Rows are points. A path goes straight from each point to the next, and from the last back to the first. The post is the endless flat space through its rows: a point in 2 columns, a line in 3, a plane in 4, and so on, so that a path can go around it. Count how often the path circles the post. Going back the other way cancels.

Post (2 x 3):
[+0.51 -0.13 +0.16]
[-0.16 +0.20 +0.03]
Path, 25 rows:
[+0.23 -0.38 +0.33]
[+0.04 +0.12 -0.46]
[+0.80 +0.31 +0.00]
[+0.37 +0.03 +0.70]
[-0.10 -0.26 +0.24]
[+0.11 -0.23 -0.40]
[+0.01 +0.41 -0.35]
[+0.30 +0.11 +0.25]
[+0.11 -0.32 +0.48]
[+0.46 -0.57 +0.17]
[-0.43 +0.15 +0.16]
[+0.32 -0.30 +0.07]
[+0.27 +0.04 -0.10]
[+0.01 +0.73 +0.23]
[-0.02 +0.15 +0.43]
[+0.05 -0.40 +0.25]
[+0.55 -0.03 -0.37]
[+0.55 +0.50 -0.09]
[+0.58 +0.11 +0.62]
[-0.40 -0.12 +0.18]
[+0.21 -0.13 -0.24]
[+0.18 +0.39 -0.24]
[+0.24 +0.64 +0.04]
[+0.19 +0.22 -0.31]
[-0.29 -0.26 -0.14]
Times around: 4

Post, 7 rows:
[-0.16 +0.00 -0.31 -0.63 +0.59 -0.10 -0.01 -0.10]
[+0.15 +0.13 -0.20 -0.11 -0.24 -0.21 +0.17 +0.30]
[-0.19 +0.16 -0.20 +0.30 -0.12 +0.05 +0.27 +0.50]
[+0.09 +0.49 -0.04 -0.16 -0.14 -0.36 -0.23 -0.50]
[+0.00 -0.04 -0.03 -0.38 +0.34 -0.03 -0.36 -0.15]
[-0.19 +0.09 -0.07 -0.21 -0.10 +0.57 -0.05 -0.10]
[-0.11 -0.01 +0.26 -0.09 +0.02 -0.16 +0.00 -0.51]
Path (24 x 8):
[+0.16 +0.23 +0.08 -0.39 +0.12 +0.54 -0.16 -0.32]
[+0.40 +0.13 -0.41 -0.07 +0.11 +0.08 -0.70 +0.04]
[+0.38 +0.47 -0.05 -0.28 -0.57 +0.22 -0.23 -0.36]
[-0.29 -0.16 +0.41 +0.08 +0.47 +0.45 -0.32 +0.38]
[-0.36 +0.32 -0.06 +0.15 -0.40 +0.14 +0.19 +0.16]
[+0.21 -0.12 +0.00 -0.25 -0.60 +0.03 -0.25 -0.05]
[-0.16 +0.67 -0.16 -0.28 -0.18 -0.23 -0.24 -0.38]
[+0.38 +0.22 -0.20 -0.20 -0.57 -0.04 -0.57 -0.21]
[+0.20 -0.13 -0.10 -0.31 +0.55 -0.29 -0.62 -0.29]
[+0.20 +0.04 -0.20 -0.63 +0.23 -0.09 +0.32 -0.52]
[+0.55 -0.30 -0.17 -0.53 -0.03 -0.22 -0.19 +0.07]
[+0.30 +0.27 -0.37 -0.45 +0.21 -0.43 +0.06 +0.10]
[+0.12 +0.25 +0.21 -0.22 -0.03 +0.00 -0.62 +0.39]
[+0.10 +0.09 -0.43 -0.94 +0.63 -0.58 -0.27 +0.05]
[-0.11 -0.47 -0.52 -0.11 -0.27 +0.78 +0.07 +0.71]
[-0.14 +0.14 +0.01 +0.65 -0.71 +0.27 +0.05 -0.27]
[+0.24 -0.13 -0.10 -0.14 +0.46 -0.36 -0.12 +0.15]
[-0.60 +0.04 +0.33 -0.12 +0.40 +0.33 +0.13 -0.32]
[-0.37 +0.25 +0.21 +0.15 -0.21 -0.09 -0.36 -0.41]
[-0.26 -0.18 -0.17 -0.42 -0.12 +0.04 +0.66 -0.39]
[+0.14 -0.40 +0.26 +0.10 +0.30 -0.09 -0.39 -0.03]
[+0.35 +0.52 -0.26 -0.60 -0.25 -0.23 +0.19 -0.21]
[+0.68 -0.35 -0.34 -0.68 -0.19 +0.52 -0.45 +0.53]
[+0.52 +0.27 +0.00 -0.35 +0.14 -0.37 -0.79 -0.10]
Times around: 3
